Each row of a before or after table is a point. One or more steps were done to the points. Then noise was added and the rows were shuffled. The steps act on columns, c1 being the first. What was done? A step turns or swaps two columns, mirrors them in a line or flattens them onto one, adds a multiple of one to another, or multiplies or shifts one. Angles are multiples of 10 degrees, from the lower column toward the higher: turns from -170 to 170, lines from 10 to 170 but not 90. Use the fewest steps. Two steps may share a column if one is a turn and the other turns, adds or multiplies; they go together, in the order done. Otherwise the lowest column goes first.

Before (9 x 2):
[[ 61  47]
 [  8 -18]
 [ 15  16]
 [ 56  41]
 [ 18  48]
 [ -6  -6]
 [ 67   1]
 [-30 -14]
 [ 75  28]]
After (9 x 2):
[[ 47  60]
 [-13 -30]
 [ 15  15]
 [ -5  -4]
 [ 25  77]
 [ -1  67]
 [-17   7]
 [ 40  58]
 [ 46  19]]
Steps: swap c1 and c2

Before (13 x 6):
[[   4  -49    3  -21   -9  -14]
 [  10  -14    1  -14   16  -45]
 [   1  -16  -30   -2   23   -9]
 [  10    1   19  -20  -72  -36]
 [ -31    5   10  -19    8   43]
 [   9    6  -10  -15   24  -26]
 [  10    6    8   -5 -121  -17]
 [   5   -3   22  -19    2  -40]
 [  26    6    4  -22   11  -17]
 [   5  -30   -5  -11   14  -36]
 [  14   -3   13  -16   14    3]
 [  -8    0   -4   28   -6  -36]
 [  26  -21   24   -3   12   -4]]
After (13 x 6):
[[  -5    1    1   27   -4    0]
 [  13  -11    4  -16   16   -2]
 [   7   -8    6  -15   17   -1]
 [   1   -2   -2   -1   21   -2]
 [ -31    0    3  -19    6   -1]
 [   9   -1    0   -5 -123   -4]
 [  28    5    0  -23   12   -3]
 [   9    8   -7  -16   28   -1]
 [   2  -12    6  -18    0   -1]
 [   1  -38   22  -22   -9   -1]
 [  28  -26   13   -2   13    3]
 [  10   -6    4  -22  -72   -1]
 [   6  -21   11   -9   20    0]]
Steps: flatten c2 and c3 onto the line at 150 degrees; multiply c6 by 0

Before (10 x 9):
[[ -8  43 -34  14  -1  29 -47  18  53]
 [-21  35 -48 -20   8  25 -38 -66  58]
 [-36   9 -10  10   9 -17   1  12   9]
 [-13 -28  32   7   2  -4 -22 -29   6]
 [ 27   2 -46  -1 -21  -5 -35  27  10]
 [-19 -61 -26  35 -44   6  31 -15 -22]
 [ -7  28 -30  13  19  26  76  20  58]
 [-23 -37   6  21  48   2 -20 -23  17]
 [ 12  40 -21  22  12  13 -24  29  -8]
 [-21 -25 -35 -19 -10  57 -17  14  -3]]
After (10 x 9):
[[   8  -33  -26    4  -11  -18  -50   -4   11]
 [  36  -21 -123   -8   39   30  -86   59   55]
 [ -23  -21  -84  -10   -3   57  -68  -21   -1]
 [  26   -6  -75    6  -26   23   25   -3   59]
 [   2   27 -113   -3   -2   -6  -85  -36    9]
 [  42   15  -54   10  -27   15  -73  -14  -10]
 [ -28  -16   75    5   17   -1  -75   19    8]
 [  46  -11  -84    5  -11   30  -98  -13   54]
 [ -61  -18  -62   11   41    8  -17  -15  -23]
 [ -38  -25   13   10  -20    0  -70   48   15]]
Steps: swap c1 and c2; multiply c3 by 2.5; multiply c4 by 0.4; turn c5 and c8 by 140 degrees; shift c7 by -50

Before (13 x 14):
[[  18  -31   31  -41   -2  -12   58  -18    1   -6   42   39  -17  -21]
 [  32   46   -4  -56  -15   -9   17   -4   17   33  -46  -42   -2   -9]
 [   6   64    5  -28  -48  -36   23   32   -2   28  -19    3    1  -37]
 [ -46   76  -27  -67   36   -7   66  -81  -30 -121  -48   27  -15   45]
 [  25   53    4  -22  -21  -60    3    9   10   20  -55  -39   36  -80]
 [  20  -10   30    7    7   -3    8  -34   21   33   67   67    6   -5]
 [  17   51    9   -5    5    2   42    5  -19   -3    5  -36  -30  -62]
 [   8   54   -8  -15   -2  -40   72  -17   15   26  -75  -20   -2   -6]
 [ -10    8   12  -15   24  -48   32    5   29  -13   41   13   28   34]
 [  20   12    0  -41   34  -27   55  -10   -6   49   43   35   41    8]
 [ -11    8   20  -17  -21   13   49  -32  -13   -8   11    9   35    5]
 [  39    5  -11    1   -4  -21   26  -11  -23  -45   24   39   16   18]
 [  -9   -9  -25  -15  -14  -21   39  -57  -18  -23   67   25  -14    1]]
After (13 x 14):
[[ -4  -8  15  35  15 -46   9   8 -26  22  41   4  28  22]
 [ 23  -6  47  69  11 -13  26 -18   3   4  41  15 -25 -22]
 [-49  -7 -10  78   8  -8  55 -85  68 102 -50  40 -16 -11]
 [ 26  18 -21   7 -39 -57  23  10 -19 -15 -57 -32  42 -71]
 [ 37  12 -21  27 -31 -11  51  -2 -28 -26 -48 -33  -5   3]
 [ 25  -2  55   4   8  -5  -8 -40 -35 -22  72  45   9   4]
 [ 20 -15  20  57  24 -27  28  -9  -9 -46  45  33  43  34]
 [ -6   1 -12  44  -8 -21   9 -59  28  14  69  33 -12  -4]
 [-14   8  21  50 -20  13  11 -34  16   5  11  -1  32   4]
 [  9   1 -16  70 -20 -41   2 -15 -21 -19 -72 -17  -2   7]
 [  7  18   9  29 -66 -36  23  31  -9 -29 -16   0   2 -26]
 [ 14   7  -7  43 -12   3  -3   3  23  -5   7 -32 -29 -58]
 [ 39   0  10  24  -5 -21  -6 -12  41  32  17  34  14   0]]
Steps: flatten c2 and c5 onto the line at 110 degrees; turn c3 and c12 by -30 degrees; turn c4 and c7 by -100 degrees; turn c9 and c10 by 160 degrees; add -0.5 times c10 to c14

Before (11 x 24):
[[ 12   1  30  18   0  63  -9 -11   5 -11   2  61 -65  58   2  -7  -4  49
  -28  23  39   8  28 -13]
 [ 78 -23 -21  20 -42  -9 -65  34 -15  47 -60 -18  -2  33 -58  40  48  -7
   26 -25  20  27 -29  26]
 [ 41  60  -1 -24 -17 -59 -45 -17  -5  45 -45  45  33 -63  16 -65 -62 -28
   55  79  51 -92 -34 -16]
 [-48  17 -72   5 -41   1  -9  61 -25 -33  32 -34 -18  18 -59   2 -43 -33
   69  12 -55 -92  27 -61]
 [ 61 -30  38  18  54 -55   1  37 -32   9 -46  38 -26  23 -31 -26  31 -29
   70 -26  13 -49  -1 -39]
 [ 50 -30  21  30 -39  49 -52  34   2 -62  15  54 -63   4  18  11  54  71
   11 -23 -23  18  17 -27]
 [ 24  72 -28  57 -34  -1  10   0   9 -52   9  21  63  -8   0 -27 -49  34
  -44 -27  25  36 -37  43]
 [ 60 -22 -17 -39  58  26  33 104   5  40 -22   7  17  53  24 -57  -9  19
   64 -16 -23  20  69 -30]
 [-23  97  -1 -57 -49 -21   2  19  40   2   5  28 -42 -12  13 -13 -28  42
  -18  55 -63  17 -15 -38]
 [-48  38 -49 -24  33   8 -12 -20  62  -4 -43  79  35 -12 -12  25  22 -18
  -44  59  18 -89  -2   4]
 [-13  15  36 -57 -43 -54  29   1  10  42 -46 -28  11   3 -33  19  33  14
  -34 -15 -25 -58 -42  23]]
After (11 x 24):
[[ 77 -22 -21  38 -34 -10 -67  35 -14  49 -63  15  23  -9 -58  15 -40  -8
   26 -25  21  28 -62  25]
 [ 59  -5 -18 -41  38  27  36 103   8  40 -14  16 -35  37  24 -65 -19  20
   62 -16 -23  20 -34 -44]
 [-22 -35  -1 -47  11 -22   0  19  40   2  17  22 -12   3  15  -4 103  41
  -17  55 -62  17 -34  72]
 [-48  30 -72 -13   8   1 -11  62 -26 -32  10 -44 -44   6 -61  -7  31 -35
   68  14 -55 -92 -34  61]
 [ 61  -7  39  27  67 -55   0  37 -31   8 -21  56 -21  15 -31 -31 -38 -30
   70 -24  13 -50 -39 -15]
 [-13 -59  36 -31 -42 -52  30   2  12  44 -54   1  14  -8 -34  13   1  14
  -35 -16 -25 -59 -40  20]
 [-49 -43 -48  -3  -4   9 -12 -20  62  -4   1  87 -15 -15 -12  21  27 -17
  -44  60  17 -88  19 -45]
 [ 25  49 -27  40 -80  -1  11   0   9 -54  17  14   7   9   1 -16  82  33
  -45 -26  26  37 -38 -26]
 [ 12  14  28  15  48  65  -9 -12   5 -11  32  52  20  17   3 -31   2  50
  -28  21  37   7  38  40]
 [ 41  20  -1 -40 -27 -59 -44 -18  -5  44 -15  60 -30  13  16 -20  78 -30
   53  79  50 -90 -16   0]
 [ 49 -21  21  45  27  50 -51  35   2 -60  42  38   7  -2  18   5 -47  71
   13 -22 -24  16 -16  75]]
Steps: turn c2 and c17 by 110 degrees; turn c2 and c4 by -30 degrees; turn c13 and c24 by -120 degrees; turn c5 and c24 by -50 degrees; add -1 times c8 to c23; turn c11 and c12 by -30 degrees; flatten c14 and c16 onto the line at 120 degrees

Before (10 x 48):
[[ -14  -16  -16   13    2    6   31  -45  -19  -44  -62   72   39   -5
   -55   75  -22  -25   59  -49    7   27   56  -35   55   12  -52   -8
    20  -12   50    2   -7   32  -52   30    4   61   21   60   49   13
   -16  -24  -10   11   91  -57]
 [ -19  -14   44   -7  -33  -40   39  -38   43   14   53   37  -30  -21
   -46  -30  -41  -17   52  -41    4   14  -47  -66  -48    6  -34   43
    41  -12  -50   -1  -21   37   13   25  -18   14  -63   71   17  -64
    -4   60   52   42  -31   -9]
 [  91    1   20 -108   76  -13    0    3  -40   70  -38  -31  -41   -6
   -15  -33   34   25   58   43   -9  -72  -24    2   41    0  -58   34
   -54   -5  -43   25   66  -13   59  -52  -42  -12  -39  -25  -22   26
    67   40  -40  -36   36   54]
 [  -5   15  -59    4   45   51   49  -44   31   32    3  -22  -16   37
    -8  -32  -38   23   56  -11  -18   19  -21  -51  -41   -7   31   28
    36   12  -43   -9   59   58   29  -31  -20   70   23   42  -27   10
    -4   28  -43   -9   29   -2]
 [ -17  -39   43  -43   20   44  -26   17   34    4  -60   28  -14   45
    -2   38  -52   51   29  -31  -28   24   28   42  -50   -1  -43  -73
    30  -95   56  -15   45    0  -33   32   64   84   47  -15  -49   24
    67  -45  -13  -13  -34   12]
 [  34   22  -12   10   17   25   45  -24   38    8   16  -41  -14  -20
    60  -24  -49   26   -6  -34   30    9   40   31   22  -19  -25    4
     7  -52   47   55  -28  -45    0  -49   14   -8   -8  -30   22  -24
    63  -21   61    5   28    2]
 [   1  -73   31    3   74  -41  -46    0   33    1    3    8  -24   49
    22   30   52   28   -4  -63  -13  -72  -11   16    3   17  -50   19
   -32   -7  -15  -15  -10    4  -53   12   76    3  -19    6   27  -25
   -42  -33  -31   47  -11  -36]
 [  51   31  -53  -46   48  -48  -17   30  -40  -11   38   56   37   41
    38   41    8  -14   47   44   24  -31   37   20  -39   16   36   35
   -19  -82  -56   43   53   13  -17   33  -33   35    5  -51   62  -12
    44   42   61   -6   -6  -13]
 [  -1   27  -65  -51   34  -35   14  -47   11  -11    2    1   37  -29
    17    5  -11   47   54  -48  -35  -42   53    6   -1  -12   16  -41
    45  -65  -22   83  -34  -33   21  -39   33   62  -28   19  -14   31
    13   25  -62   31   48   46]
 [  73  -40   41  -46  -18  -44   62   56   10  -35   28   36   35   -2
    12   57   43  -55  -27   26   12   33  -10   42  -41   59   -1    5
     8  -37   38  -16  -10   73  -20   45   80   -6   -2   33  -34   -8
    59    3   11   88    3   -9]]
After (10 x 48):
[[  74  -39   40  -43  -18  -44   60   55   10  -54   27   38  -30   -1
    14   58   45 -114  -33   27   13   34   -8   38  -42   42  -30    5
     5  -38   42  -26   -9   73  -54   46   82   -7    0   33  -35   -8
    56    2    9   90   -7  -11]
 [  -3   15  -57    7   46   47   51  -42   31   33    6  -21   54   35
    -5  -33  -36  -25   56  -11  -15   21  -22  -51  -40    6   -2   36
    37   13  -43  -23   56   57   -1  -31  -19   71    0   43  -23    9
    -5   27  -48   -7  -24    2]
 [  35   22  -12   11   17   25   46  -24   36   14   16  -36  -28  -19
    63  -21  -48  -25   -4  -37   29    7   40   30   24  -13   26   26
     7  -52   48   48  -27  -48   23  -48   16  -10    6  -29   22  -23
    64  -21   63    6    0   -2]
 [  51   29  -55  -43   50  -48  -18   32  -42  -15   40   53   20   43
    38   42    4    4   48   43   24  -34   37   20  -39   13  -49    2
   -18  -84  -57   35   53   13  -24   32  -32   35    3  -53   63  -10
    39   43   60   -4  -32  -13]
 [  91    2   21 -107   76  -14    1    1  -41   65  -37  -30  -51   -6
   -15  -36   33   22   57   45   -9  -71  -25    2   41   21   65   42
   -57    0  -43   16   67  -15   64  -52  -41  -11    0  -27  -24   23
    65   40  -40  -38  -28   50]
 [   0   25  -66  -51   30  -37   13  -48   11   -8    0   -1   -7  -32
    18    2  -12   35   52  -46  -33  -45   51    3    4  -15  -40   41
    43  -64  -23   75  -34  -33   38  -35   32   62    0   15  -16   31
    12   26  -59   31   49   47]
 [ -15  -16  -18   15    1    8   34  -44  -19  -44  -62   75 -105   -6
   -55   75  -24  -53   60  -49    8   24   53  -34   55   -3   -8   90
    20  -10   50  -11   -5   31  -67   33    2   62    2   61   48   13
   -16  -22  -12   13   25  -54]
 [ -17  -40   45  -43   19   44  -26   17   30    5  -57   31  -51   46
    -4   40  -57   76   26  -28  -27   23   27   41  -49   -1   33  -46
    29 -100   56  -26   45    0  -31   32   66   84   -2  -12  -49   25
    68  -47   -9  -15   66   12]
 [ -20  -15   43   -7  -33  -39   38  -39   44   12   56   32  -24  -23
   -47  -31  -40  -58   55  -40    5   13  -46  -66  -48   11   41  -26
    40  -13  -51   -9  -22   37   -6   29  -19   17    4   72   19  -64
    -5   59   51   44  -47  -10]
 [   1  -74   30    5   74  -40  -46    1   35   -4    5   11  -50   51
    18   31   51   74   -2  -65  -13  -73  -12   17    4   17   44   -7
   -34   -9  -15  -24   -9    1  -53   13   74    4    0    2   27  -24
   -42  -35  -33   47  -21  -37]]
Steps: add -1 times c7 to c18; turn c10 and c26 by 20 degrees; turn c13 and c27 by -120 degrees; multiply c13 by 1.6; turn c28 and c47 by -80 degrees; shift c32 by -10; add -0.5 times c34 to c35; multiply c39 by 0
